Each row is a point. Any point is a mix of the corners, with weights that add up to 1. It lies inside the corners' shape when no weight is negative. Say inside or outside, and name the corners with a negative weight.

Corners:
(1): [14,-13]
(2): [-60,-3]
(3): [8,10]
Points:
[2,-7] => inside
[-1,7] => inside
[-27,-10] => outside (3)
[-58,2] => outside (1)
[7,-11] => inside
[-33,-11] => outside (3)

Corners:
(1): [16,-10,-34,-8,-14,-19]
(2): [-11,-5,15,13,8,-19]
(3): [29,1,-11,-16,22,36]
(4): [0,5,-15,26,-16,60]
(5): [35,-14,2,11,-25,-50]
(6): [-2,-13,21,0,-30,1]
(7): [2,54,-16,-44,53,-21]
Points:
[16,-6,-14,13,-9,21] => outside (6, 7)
[25,2,-18,-4,-18,-32] => outside (2, 3)
[1,-3,0,6,-14,-7] => outside (3)
[12,7,-10,-10,9,-9] => inside

Corners:
(1): [11,18,-15,2,6,-18,-8,27,-5]
(2): [-44,8,9,-3,-16,23,-40,-10,-3]
(3): [21,-10,-5,-1,5,-4,-29,6,5]
(4): [32,-8,-16,-60,55,-30,46,-5,-56]
(5): [18,-10,-30,29,-7,-32,-8,0,-4]
(6): [-40,-11,24,-9,27,-1,24,10,-22]
(7): [-12,32,-12,1,35,-25,23,-4,13]
(8): [42,21,5,4,-15,17,-18,-13,-26]
(9): [-43,15,31,-22,-5,-22,-22,-7,16]
(10): [25,15,-21,-9,-26,7,-7,-7,14]
Points:
[-1,3,3,-10,31,5,7,6,-25] => outside (5, 9, 10)
[9,11,0,-18,16,-9,13,4,-9] => outside (2, 5)
[10,14,-13,0,2,-12,-8,2,-1] => outside (6)
[13,20,-8,19,-9,6,-5,-2,-9] => outside (3, 4, 9)

Corners:
(1): [-14,21,-32,9,-28,2,20,12,13,-32,-27,-51]
(2): [-12,-8,21,35,-5,-38,-14,27,-27,29,-18,11]
(3): [7,-20,-19,-29,40,11,-10,-25,-6,-26,46,-42]
(4): [-38,-6,20,22,-18,-3,1,-23,49,5,-43,0]
(5): [-7,15,46,23,-24,-9,33,14,18,14,-17,23]
(6): [-39,-3,32,30,-15,-9,10,37,24,-12,-10,30]
(7): [15,15,13,-2,60,19,-46,-16,9,-37,13,-28]
(8): [-5,-8,25,-35,-12,37,-29,-18,-17,-19,1,24]
(9): [13,57,-29,-22,35,-20,-46,-21,-18,-32,34,-16]
(10): [2,-7,-22,49,-19,-1,-7,11,30,30,-12,22]
(11): [-42,12,6,-7,36,14,14,43,-10,12,-8,0]
(12): [-4,-11,-14,-12,43,30,13,-47,-30,-35,24,-9]
(13): [9,-26,16,6,-12,-24,9,5,29,-6,-48,22]
Points:
[-10,-9,1,3,-1,-4,0,0,11,-7,-15,4] => outside (5, 7)
[-9,-1,-2,2,6,7,0,-8,-5,-13,-3,-6] => inside
[-14,0,12,-10,2,15,-8,2,-3,-10,-5,8] => inside
[-11,10,7,-13,15,9,-2,-23,15,-17,-8,-14] => outside (2, 6, 10)
[-9,-3,12,-1,-5,10,-14,-5,1,-5,-8,11] => inside
[-7,-2,7,12,2,-2,-7,-3,9,-9,-3,0] => outside (11)
[-7,-5,0,2,17,5,-18,-7,0,-7,2,7] => outside (1, 5)
[-3,4,-11,-7,18,5,-5,-13,-6,-21,12,-18] => inside

Corners:
(1): [-5,-2,-22,19,-16,31,14,8,-5,9,15,-1,16,26,6,-38,0,-20,-18,3]
(2): [31,30,23,-2,9,-7,8,-11,12,21,-46,26,-9,-10,9,-9,19,34,11,28]
(3): [21,-10,-16,-18,-27,-2,5,-41,-28,5,4,-34,5,14,-6,-32,11,-31,-20,-11]
(4): [5,-6,-30,9,10,2,3,-11,-29,-33,3,-31,14,34,-22,-5,-11,-18,5,21]
(5): [18,39,28,5,12,-3,15,8,11,38,-12,-30,-18,-7,15,17,-3,43,-26,35]
(6): [-60,17,-4,2,3,-8,2,-5,-15,-8,7,-19,2,3,-24,-12,38,-16,-11,1]
(7): [-17,20,-3,14,5,-23,-18,-7,-32,-31,-23,-9,-28,36,10,-15,-2,-1,-13,33]
(8): [-21,35,-3,-6,14,-2,6,-13,-9,4,-7,-7,-35,-24,6,5,-7,20,9,12]
(9): [-6,-23,4,-16,-25,9,-18,0,3,-11,24,-4,2,42,1,-23,12,3,14,-11]
(10): [47,-38,32,34,-38,5,55,0,10,16,24,-2,31,-13,28,5,-25,-28,11,44]
(11): [13,-25,18,28,-24,9,15,-35,39,-6,17,-30,49,-4,27,-27,-12,4,0,12]
(12): [-11,23,26,-47,26,10,25,-2,40,12,-15,4,-26,-11,5,28,-3,10,-13,46]
(13): [-18,7,-16,10,-1,-13,20,-13,-4,-10,10,-9,27,24,-22,-16,-19,-14,-20,-27]
(14): [1,47,56,-6,28,18,11,-1,3,-6,-10,-13,-3,-11,22,15,3,2,-3,7]
(15): [-1,17,3,-5,44,-26,-10,17,9,6,-18,-15,-16,2,15,-9,3,-15,-8,-3]
(16): [13,8,51,10,20,14,1,5,12,-4,-8,6,-35,-18,-29,13,10,5,-34,14]
(17): [-5,19,2,-10,25,1,8,-4,3,-9,-27,9,-11,-7,20,27,20,32,-35,6]
(18): [18,31,16,8,16,18,-1,-26,27,33,-18,43,-22,1,16,35,10,16,-6,19]
(19): [43,7,24,3,-12,-1,-18,-8,-4,21,36,24,38,-15,10,-8,-33,3,-8,41]
(20): [3,44,-8,4,18,-33,0,-1,1,-45,1,-16,-24,19,-9,-9,24,1,-22,1]
(21): [5,5,-21,-1,-53,20,-17,7,6,-11,-21,-21,48,20,-12,-13,0,-23,2,-6]
Points:
[0,17,6,-2,7,-4,6,-4,4,-5,-2,-8,-7,6,-1,-2,3,3,-12,9] => inside
[4,4,-7,11,-9,-3,1,-9,-9,-6,2,-12,14,17,4,-15,-2,-7,-4,4] => outside (12, 16)
[5,-6,0,17,-9,-1,2,-5,-8,-15,14,-25,23,18,1,-18,-3,-15,-15,5] => outside (2, 8, 12, 18)
[0,8,-2,3,-17,7,-1,-3,5,-4,-8,-14,19,9,-2,-8,3,-8,-5,6] => inside
[-33,46,-18,-39,37,-11,9,-7,4,-7,-37,-17,-24,11,-5,22,23,15,-6,-10] => outside (1, 7, 10, 11, 16, 19)

Corners:
(1): [35,34,-4,-1,-1,20,-28,-17,16,19,38,15,-11,19,-18,27,3,-19,38,35]
(2): [-16,-19,6,13,-25,10,-22,-14,15,12,-19,-17,12,11,-6,37,9,-9,-39,-24]
(3): [-36,6,-2,-16,-15,-8,-2,-6,-23,36,-5,-17,-1,-8,14,-23,-22,-30,-57,-31]
(4): [23,-2,2,1,-6,-25,2,-7,4,-3,9,-26,-27,-30,-15,10,-13,9,-31,53]
(5): [14,40,-10,41,-8,-1,-8,-17,1,-20,20,23,3,-36,-11,9,4,22,13,6]
(6): [-13,-2,2,-4,26,-20,25,-6,42,-27,1,-20,-11,-8,31,19,12,8,-3,-42]
(7): [-6,-15,6,-22,-26,-1,-24,-13,-6,-1,-29,-4,-15,-4,-2,-12,3,-19,-10,-1]
(8): [43,34,11,24,-6,33,13,6,20,-12,29,22,-36,18,-2,-17,19,7,34,-38]
(9): [-13,-2,-11,16,-34,18,-4,-18,-15,2,-11,-20,5,35,21,36,6,-24,-22,1]
(10): [28,-10,-12,-41,34,-37,-12,-41,-7,-12,-12,11,-33,-29,9,-18,-9,-6,-31,-4]
(11): [-5,-60,-3,-22,9,-12,3,17,-8,7,38,3,8,-54,-8,-49,-4,19,-16,51]
(12): [5,47,-15,27,7,-1,-6,-24,-20,2,16,-12,-12,45,1,-53,15,8,14,34]
(13): [4,-11,13,-3,9,47,-41,8,41,-42,-5,-1,50,9,-6,27,-4,-21,-24,-26]
(14): [7,31,-34,15,-18,-32,-6,18,0,-44,4,12,-28,1,-13,4,23,28,13,-44]
(15): [20,11,2,17,13,22,-16,21,18,0,-2,23,-15,4,-3,33,11,-9,9,-11]
(16): [11,-2,4,-1,29,-1,7,-22,1,12,10,-18,-16,-24,20,30,26,-40,-18,9]
(17): [30,5,-28,-13,-24,0,0,0,-2,7,-18,-4,7,18,5,-11,24,9,-3,-29]
(18): [8,-1,30,3,19,-8,11,-12,-6,-4,15,-23,-5,10,22,19,8,28,-3,-26]
(19): [22,-12,2,2,0,-37,-5,13,16,-8,33,-11,-26,-17,30,-11,0,3,12,-3]
(20): [32,-5,34,28,-11,-16,0,31,21,-38,26,19,20,20,-10,4,8,-5,25,5]
(21): [4,0,2,-40,2,-46,-5,-5,16,7,14,3,-14,16,33,-23,26,5,-17,38]
Points:
[6,0,5,0,7,1,-4,-8,6,-2,6,-9,-3,-4,9,12,9,-11,-13,-7] => inside
[8,5,-2,2,-4,-3,-4,-9,3,-4,7,-5,-7,5,6,0,7,-3,-7,-1] => outside (15)
[12,3,-5,-6,6,-13,-9,-7,-2,-1,13,-2,-5,-6,6,-5,1,-3,-12,12] => outside (2, 6, 7, 8)
[12,2,3,6,-6,-3,-5,-3,9,-5,8,-3,-9,2,2,5,7,-2,-6,-4] => inside
